Every row gives one point. To make a cloud, some directions were put in groups of two or more. Within a group, all points are equally far from the middle, so they leave a hole (a ring in 2 directions, a hollow ball in 3). The other directions are filled evenly. Then the cloud was stretched, turned, moved and blurred a little. How many holes are there, and how many directions does each take, smallest first?
In the rows, zero is written as 128.

Cloud, 13 rows:
160; 150
170; 118
142; 164
90; 133
144; 164
117; 164
170; 122
112; 70
170; 120
91; 96
151; 76
169; 130
155; 156
Holes: 1 (2)

Cloud:
89; 126; 160; 102
137; 84; 152; 104
112; 121; 124; 109
127; 136; 201; 161
90; 141; 177; 91
147; 135; 118; 134
113; 112; 164; 114
104; 135; 149; 82
131; 87; 163; 119
169; 100; 131; 131
164; 135; 188; 114
106; 130; 188; 154
125; 141; 140; 128
165; 144; 146; 82
113; 85; 196; 123
136; 104; 178; 160
175; 130; 199; 122
139; 126; 121; 170
108; 126; 144; 153
86; 136; 178; 81
169; 160; 172; 108
162; 107; 183; 124
174; 145; 190; 106
107; 138; 137; 122
157; 179; 168; 109
151; 132; 123; 105
134; 98; 214; 112
85; 81; 137; 162
Holes: 0

Cloud (49 x 6):
110; 64; 98; 115; 129; 131
119; 116; 127; 93; 76; 80
113; 97; 125; 80; 179; 110
80; 154; 109; 151; 126; 156
112; 83; 133; 159; 81; 81
107; 96; 120; 164; 82; 76
92; 138; 111; 185; 90; 97
96; 167; 143; 179; 114; 92
125; 153; 89; 102; 130; 107
208; 136; 123; 102; 122; 147
128; 97; 176; 145; 155; 99
177; 102; 172; 84; 94; 95
188; 137; 109; 108; 94; 144
136; 170; 124; 104; 153; 141
103; 130; 91; 159; 158; 125
130; 163; 168; 182; 120; 88
70; 129; 136; 95; 132; 145
78; 135; 160; 94; 114; 89
122; 118; 74; 88; 130; 139
201; 165; 145; 129; 100; 137
158; 150; 104; 111; 154; 100
167; 100; 113; 163; 81; 85
183; 128; 145; 120; 132; 64
99; 111; 130; 83; 93; 77
200; 122; 123; 112; 82; 94
180; 166; 153; 137; 127; 162
131; 113; 72; 90; 123; 140
137; 142; 110; 125; 92; 165
190; 117; 92; 116; 92; 112
83; 139; 97; 170; 128; 147
140; 111; 191; 146; 83; 116
130; 138; 97; 106; 85; 96
144; 129; 146; 163; 165; 149
69; 129; 115; 154; 146; 152
86; 144; 100; 172; 138; 139
118; 102; 106; 103; 92; 66
128; 100; 159; 171; 71; 95
116; 120; 79; 139; 115; 80
133; 157; 125; 103; 126; 76
85; 119; 148; 93; 87; 95
154; 124; 194; 103; 126; 138
95; 94; 161; 152; 80; 115
178; 173; 136; 112; 141; 128
81; 94; 147; 134; 159; 90
105; 179; 141; 174; 119; 107
171; 136; 130; 126; 140; 68
126; 136; 195; 100; 142; 121
155; 129; 175; 139; 131; 165
119; 118; 86; 104; 173; 124
Holes: 3 (2, 2, 2)

Cloud (85 x 8):
123; 119; 126; 146; 128; 176; 66; 127
100; 76; 203; 126; 163; 117; 123; 91
94; 119; 143; 117; 107; 99; 178; 143
116; 119; 144; 151; 171; 119; 149; 102
144; 133; 55; 125; 81; 143; 83; 173
122; 98; 144; 150; 57; 81; 138; 149
120; 92; 130; 147; 137; 119; 172; 97
121; 112; 125; 123; 43; 108; 103; 131
62; 68; 198; 136; 118; 108; 135; 162
123; 125; 141; 73; 137; 116; 78; 134
99; 111; 168; 117; 98; 171; 106; 117
138; 145; 134; 105; 95; 119; 65; 113
169; 155; 90; 148; 112; 124; 134; 162
152; 135; 65; 151; 102; 141; 115; 181
124; 165; 82; 119; 154; 126; 128; 100
145; 63; 131; 131; 113; 117; 86; 90
141; 118; 136; 115; 189; 121; 95; 139
124; 151; 114; 145; 97; 114; 112; 200
115; 97; 170; 134; 60; 90; 112; 131
122; 64; 75; 118; 129; 107; 131; 100
116; 114; 186; 176; 91; 82; 124; 128
125; 145; 114; 113; 149; 86; 121; 90
138; 128; 99; 159; 114; 177; 129; 153
112; 132; 184; 96; 133; 118; 84; 134
117; 74; 177; 80; 144; 107; 101; 169
95; 58; 178; 165; 95; 128; 106; 146
95; 96; 102; 104; 64; 115; 73; 137
119; 81; 118; 120; 59; 109; 88; 148
128; 97; 169; 91; 107; 81; 85; 158
153; 102; 151; 122; 117; 157; 121; 85
102; 139; 112; 162; 81; 79; 84; 116
114; 65; 163; 162; 91; 85; 93; 155
106; 78; 81; 117; 70; 161; 94; 142
105; 128; 170; 161; 144; 120; 70; 112
151; 89; 96; 157; 87; 128; 130; 188
88; 141; 121; 131; 119; 93; 97; 190
122; 164; 91; 140; 134; 87; 122; 108
132; 157; 122; 145; 64; 139; 123; 116
94; 144; 79; 103; 105; 133; 156; 150
131; 120; 121; 94; 126; 132; 64; 163
91; 127; 115; 138; 129; 82; 78; 178
108; 102; 209; 135; 105; 157; 119; 126
153; 129; 110; 72; 157; 96; 124; 138
125; 85; 83; 71; 121; 105; 133; 106
122; 109; 120; 149; 54; 89; 93; 144
142; 129; 83; 95; 153; 153; 132; 159
99; 90; 122; 173; 120; 97; 60; 130
173; 101; 147; 87; 120; 82; 94; 119
154; 124; 186; 140; 129; 120; 78; 145
135; 59; 125; 90; 123; 107; 144; 95
140; 116; 108; 154; 94; 166; 146; 105
143; 71; 159; 111; 177; 142; 116; 162
156; 49; 160; 134; 134; 96; 89; 138
134; 101; 128; 129; 174; 153; 94; 113
152; 121; 164; 157; 82; 147; 147; 125
150; 136; 63; 93; 67; 125; 134; 107
114; 115; 147; 118; 128; 43; 125; 156
124; 153; 61; 82; 109; 137; 141; 107
52; 100; 150; 163; 102; 155; 109; 134
135; 50; 117; 91; 134; 130; 122; 140
136; 72; 105; 127; 164; 101; 153; 174
82; 134; 84; 167; 152; 152; 136; 131
165; 91; 116; 113; 160; 78; 96; 141
104; 114; 176; 117; 83; 104; 92; 107
173; 100; 140; 65; 105; 104; 127; 127
122; 72; 156; 69; 156; 82; 123; 146
128; 131; 134; 95; 91; 167; 141; 145
147; 99; 98; 77; 118; 89; 137; 99
149; 126; 99; 113; 114; 130; 149; 202
104; 116; 185; 134; 187; 116; 122; 111
93; 66; 162; 161; 180; 109; 118; 126
166; 128; 115; 81; 104; 108; 162; 141
139; 124; 159; 156; 70; 79; 116; 151
81; 124; 123; 121; 171; 135; 150; 126
102; 122; 87; 148; 68; 115; 149; 101
130; 100; 108; 177; 148; 116; 152; 152
48; 86; 104; 109; 134; 102; 104; 123
61; 130; 142; 101; 155; 107; 118; 123
48; 108; 136; 121; 114; 118; 106; 163
98; 93; 125; 84; 124; 77; 92; 101
77; 105; 131; 128; 153; 131; 171; 150
169; 80; 158; 150; 81; 116; 100; 127
145; 112; 157; 168; 110; 151; 91; 154
119; 109; 134; 172; 107; 123; 68; 167
140; 71; 97; 90; 118; 124; 164; 156
Holes: 2 (3, 4)

Cloud:
176; 117; 112; 113; 115; 99; 132; 145; 121
134; 121; 85; 77; 142; 169; 140; 92; 155
142; 112; 121; 151; 144; 131; 145; 138; 164
155; 104; 142; 153; 101; 85; 136; 140; 134
108; 116; 65; 107; 86; 93; 125; 156; 189
106; 140; 150; 100; 147; 112; 103; 162; 136
137; 95; 89; 147; 75; 155; 158; 125; 144
80; 172; 108; 111; 104; 135; 189; 162; 160
126; 150; 125; 165; 111; 130; 81; 172; 114
142; 192; 99; 161; 155; 163; 152; 150; 211
119; 143; 56; 144; 151; 120; 99; 132; 105
85; 94; 141; 158; 151; 150; 73; 181; 107
151; 116; 175; 142; 114; 111; 96; 125; 116
156; 154; 127; 147; 124; 92; 126; 149; 114
112; 121; 163; 102; 170; 136; 178; 178; 134
134; 109; 99; 120; 146; 105; 115; 158; 155
119; 177; 35; 123; 123; 142; 116; 145; 198
104; 163; 47; 143; 114; 171; 121; 129; 147
137; 94; 130; 132; 124; 119; 61; 146; 111
73; 90; 162; 155; 126; 131; 173; 178; 121
92; 172; 93; 191; 101; 141; 130; 149; 136
86; 133; 47; 128; 80; 103; 116; 127; 183
155; 98; 159; 128; 106; 145; 181; 119; 114
140; 165; 91; 112; 109; 78; 160; 120; 134
132; 122; 165; 156; 129; 132; 149; 178; 142
151; 104; 77; 75; 118; 178; 174; 132; 125
128; 143; 151; 125; 131; 95; 164; 149; 109
126; 165; 124; 153; 83; 97; 155; 166; 130
86; 90; 111; 186; 133; 145; 167; 139; 150
151; 171; 76; 140; 110; 187; 162; 99; 149
80; 115; 152; 148; 166; 86; 96; 181; 166
133; 128; 47; 97; 128; 156; 157; 100; 133
101; 79; 83; 117; 164; 153; 156; 127; 144
120; 132; 127; 98; 128; 101; 157; 169; 124
111; 170; 69; 105; 140; 101; 154; 150; 169
107; 136; 104; 60; 135; 161; 89; 83; 118
122; 160; 144; 95; 113; 171; 121; 77; 141
117; 116; 115; 162; 95; 94; 133; 188; 109
156; 141; 104; 112; 171; 178; 105; 63; 122
92; 139; 143; 165; 185; 107; 98; 193; 133
154; 126; 51; 117; 149; 115; 176; 130; 147
109; 118; 116; 154; 137; 122; 148; 172; 192
144; 95; 170; 144; 162; 149; 159; 95; 134
128; 102; 159; 134; 127; 148; 173; 163; 138
68; 147; 100; 152; 108; 136; 178; 160; 148
143; 141; 181; 136; 132; 103; 92; 132; 118
134; 97; 160; 133; 154; 147; 184; 119; 158
109; 135; 163; 160; 151; 172; 125; 177; 134
121; 112; 105; 145; 154; 153; 117; 172; 178
145; 143; 58; 139; 104; 128; 165; 99; 119
160; 116; 83; 153; 125; 130; 125; 122; 148
154; 124; 113; 111; 179; 157; 126; 136; 167
77; 156; 74; 147; 158; 122; 142; 163; 171
168; 200; 64; 118; 133; 121; 101; 106; 143
146; 163; 72; 124; 84; 94; 164; 177; 151
105; 61; 131; 117; 164; 146; 90; 92; 100
179; 118; 148; 121; 125; 172; 201; 119; 115
121; 125; 59; 117; 165; 123; 148; 141; 165
152; 129; 142; 144; 191; 145; 149; 192; 118
83; 100; 66; 131; 105; 127; 113; 150; 188
124; 103; 87; 69; 120; 139; 140; 130; 179
150; 136; 149; 107; 127; 170; 217; 162; 159
150; 143; 95; 83; 102; 117; 165; 131; 96
121; 135; 119; 153; 167; 130; 155; 201; 187
123; 94; 117; 139; 154; 139; 145; 106; 146
106; 187; 147; 92; 105; 145; 172; 159; 170
71; 101; 76; 120; 147; 129; 169; 133; 150
99; 119; 137; 114; 79; 117; 130; 120; 107
80; 120; 114; 90; 140; 134; 152; 176; 129
79; 113; 101; 149; 153; 80; 141; 163; 168
159; 114; 176; 114; 182; 152; 134; 121; 141
78; 74; 153; 129; 150; 144; 163; 193; 152
122; 178; 145; 117; 86; 110; 141; 152; 147
129; 105; 121; 115; 179; 193; 101; 125; 133
117; 83; 146; 142; 173; 122; 142; 133; 157
113; 172; 118; 130; 131; 137; 182; 210; 166
166; 94; 129; 125; 150; 167; 114; 89; 107
172; 136; 68; 75; 109; 150; 147; 65; 148
134; 138; 107; 176; 155; 99; 183; 136; 121
157; 85; 138; 90; 147; 132; 133; 109; 128
149; 108; 162; 91; 167; 144; 202; 124; 170
130; 203; 108; 139; 162; 151; 141; 204; 181
135; 69; 112; 144; 143; 139; 108; 178; 113
134; 187; 101; 140; 170; 125; 152; 138; 172
125; 199; 71; 60; 114; 127; 146; 150; 155
90; 160; 66; 179; 69; 123; 155; 136; 163
119; 152; 108; 139; 98; 120; 128; 74; 115
99; 154; 115; 189; 112; 79; 127; 163; 145
120; 130; 104; 141; 116; 99; 115; 81; 87
182; 85; 120; 107; 114; 116; 142; 115; 116
95; 129; 129; 163; 116; 116; 149; 147; 101
165; 151; 117; 115; 128; 153; 176; 129; 192
134; 136; 80; 98; 112; 143; 174; 151; 207
102; 175; 99; 41; 137; 153; 151; 143; 153
154; 158; 111; 94; 128; 199; 151; 153; 162
124; 97; 107; 139; 196; 140; 110; 149; 157
158; 118; 152; 149; 166; 194; 173; 150; 140
131; 100; 93; 127; 194; 213; 104; 146; 130
153; 125; 132; 132; 125; 124; 134; 135; 164
167; 127; 107; 142; 172; 100; 79; 118; 117
Holes: 1 (3)
